Every row gives one point. Before rounding, the points of a table are all equally far from one centre. They may lie mostly on one side of it. Write the centre, to within rounding.

Points:
[[-2.6  6.6]
 [-2.3  6.5]
 [ 1.6  1.1]
 [-7.2  3.6]
 [ 1.6  0.7]
 [-1.9  6.5]
 [ 1.0 -0.6]
 [-6.9  4.2]
 [ 1.7  1.1]]
Centre: [-2.9  2.0]

Points, 14 rows:
[[-3.9  4.3  5.4 -0.8  1.3  5.0 -4.9 -3.9 -1.4]
 [ 1.9  4.5  6.9  2.1  1.7  1.3 -4.6 -5.3 -1.5]
 [-3.5  2.8  2.1 -0.3  1.9  5.2  5.0 -7.3  1.6]
 [-0.3  6.0  5.7  4.6  6.7  1.2 -3.0 -3.7  1.4]
 [-1.9  2.5  1.3  2.9 -4.3  2.4 -0.6 -8.9 -0.5]
 [-3.2  4.4  6.1  2.5  3.2  3.7 -0.6 -4.7 -5.5]
 [ 1.1  5.8  2.3  3.4  8.5  4.5 -4.7 -3.6 -3.1]
 [-4.1  2.5  2.3  4.1 -1.3  6.6 -3.8  2.4  0.5]
 [ 0.0  2.4  1.5  3.4  0.2  4.3  2.8 -9.2 -5.3]
 [ 1.7  0.0  1.8  3.9 -3.9  1.5  2.7  2.2 -2.5]
 [ 5.5  2.9  3.5  3.4  7.4  3.6  1.5 -6.1 -2.4]
 [-2.0  8.1  1.4 -0.2  2.9  3.4  0.2 -6.8  0.3]
 [ 1.1  6.9 -0.6  6.6  2.5  3.3 -4.2 -6.7 -2.5]
 [ 2.4  2.2  6.4  1.5  0.1  7.0 -2.2 -5.0  2.1]]
Centre: [-0.4 -0.5 -0.3  2.5  3.0  2.2 -1.1 -2.8 -0.4]

Points:
[[  6.0  -8.1  -1.5  -2.9  -6.1  -2.4   1.3   2.3   0.4   0.0   3.4   4.4
    1.8  -3.1   1.2  -9.4   1.5  -2.0   4.7   3.6]
 [  4.9  -4.0  -7.9  -4.4   1.3  -4.6   3.5   2.6   2.3  -1.3   5.7  -1.2
    0.4  -5.6   5.0  -7.0   7.5   2.8   2.9  -4.4]
 [ -0.1  -8.9   1.6  -4.8  -4.6  -2.3   1.8   0.8   1.8   0.4   5.4   4.9
    0.3  -5.1  -0.4  -2.0   3.3   1.0   5.5  -3.6]
 [  0.2  -7.9  -0.8  -1.0   0.2  -2.2   3.2   2.6  -4.9  -5.2   2.3  -0.8
    5.7  -2.8  -0.5  -4.3   6.0   1.8   4.1  -4.2]
 [ -1.7  -2.8  -2.3  -6.9  -5.3  -3.3   6.2   3.5   1.7  -0.8  -2.3   2.9
    2.2   0.5   2.2  -7.4   5.4  -1.1   0.5  -6.7]
 [  2.7  -5.3  -5.6  -6.6   2.3  -3.9   2.0   2.0   0.6   3.1   3.0  -0.6
    7.0   1.2   0.8  -4.6   2.8  -3.7   5.5  -2.4]
 [  1.1  -6.4  -0.6  -2.8  -5.7  -6.8   1.0   2.3  -3.0  -5.3   4.4  -1.1
    3.2  -4.4  -3.5  -7.1   5.7  -1.7   1.1  -2.7]
 [  0.6  -2.5  -2.9  -3.4  -4.4  -5.6   3.0   1.5  -4.6  -1.7   2.0   2.3
    2.2  -2.0  -4.2  -1.6   1.2   2.2   3.8  -1.2]
 [  4.4  -7.0  -0.4  -9.1  -2.9  -3.2  -0.2   1.0   4.2  -2.9   1.4   3.1
    1.8  -0.7  -1.8  -9.4   3.5   0.5   2.5   2.2]
 [  1.4  -3.7  -1.2  -2.5  -6.7  -2.9   3.3   4.9   2.1   1.7  -1.3   2.4
   -2.2  -0.1   0.8  -8.5   3.1   3.0   0.0   2.1]
 [  4.4  -4.7  -2.4 -12.0  -2.8   3.2   5.0   5.1  -5.2  -1.3   3.6   0.6
    0.2  -4.0  -0.2  -7.6   5.9  -0.5  -2.4  -1.4]
 [  4.0  -3.0   2.1  -0.4  -1.0  -0.5   0.2  -2.7  -1.8  -5.2   8.3   7.9
    3.9  -3.4   0.1  -3.2   7.1   2.7   0.6  -1.9]
 [  3.4  -4.2  -8.1  -6.4  -3.4  -1.6   6.0   0.8   0.3   0.9   6.4   2.4
   -5.0  -3.0  -0.5  -8.0   3.8  -2.1  -1.6  -4.0]
 [ -2.8  -7.9  -4.0  -5.3  -6.8  -1.5   4.8  -0.2  -3.5  -1.7   2.4  -1.1
    3.8   1.1   1.4  -6.4   0.9  -0.7  -0.2   0.6]
 [ -4.3  -5.7  -2.2  -7.3  -3.2   0.4   0.4  -0.6  -4.8   3.3   6.1   3.0
    2.2   0.3   0.1  -4.0   5.7   2.2   0.8  -3.3]
 [ -0.1  -4.9  -5.5  -2.8   3.2  -2.1   2.8   1.9  -0.1  -1.2   6.4   0.9
   -3.5  -4.1   1.4  -6.8   6.4  -2.5  -0.5  -3.3]
 [  1.2  -9.6  -2.0  -3.7  -2.8  -0.3  -5.0   3.4   2.1  -2.5   2.5   1.5
    4.5   0.9  -0.7  -5.8   1.6  -3.7   3.4  -1.6]
 [ -1.4  -7.4  -6.0  -0.1  -0.9  -1.0  -2.6  -0.2   0.1   0.0   2.8   4.8
    4.1  -6.1   2.0  -3.4   2.9  -0.6   2.6  -5.6]
 [  3.5  -2.7  -2.2  -6.9  -1.7  -2.1   0.7  -1.8  -3.8   3.0  -0.3   6.1
    3.7  -2.5  -5.5  -8.2   7.8   0.0   1.7  -2.2]
 [  8.0  -4.1  -5.7  -2.9  -2.8  -2.5   3.7   3.9  -3.7  -3.8   7.0   0.9
    4.1  -4.6   1.0 -10.8   7.2   1.3   3.7   0.4]
 [  0.6  -3.8  -0.6  -4.0  -7.7   1.8   3.8   3.0  -4.1  -3.0   5.9  -1.8
    1.1  -2.1  -4.4  -6.8   5.5   4.5   6.4  -0.6]
 [  0.6  -6.9  -5.8  -5.0  -7.8  -0.2  -1.2   5.3   0.1  -2.2   5.8   0.5
    6.5   1.5   5.0  -6.4   0.5   1.5   0.5  -1.3]
 [ -0.9  -5.3  -1.7  -2.7  -6.7   0.2   2.5   3.4  -4.1  -5.5   1.7  -1.8
   -2.9  -2.8  -3.1  -5.4   7.4  -0.2   0.8  -0.3]
 [ -0.1  -9.4  -1.3  -1.9  -1.3  -0.1   0.3  -0.3   3.1  -0.7   0.0   4.8
   -0.2  -0.9  -2.3  -0.3   4.2   0.7   0.8   0.2]]
Centre: [ 5.1 -2.0 -1.6 -3.3 -4.0  1.8  1.6 -0.4  1.0  0.0  3.4 -0.9  3.3 -2.2
  1.1 -4.6  4.8 -0.1  0.0 -3.2]
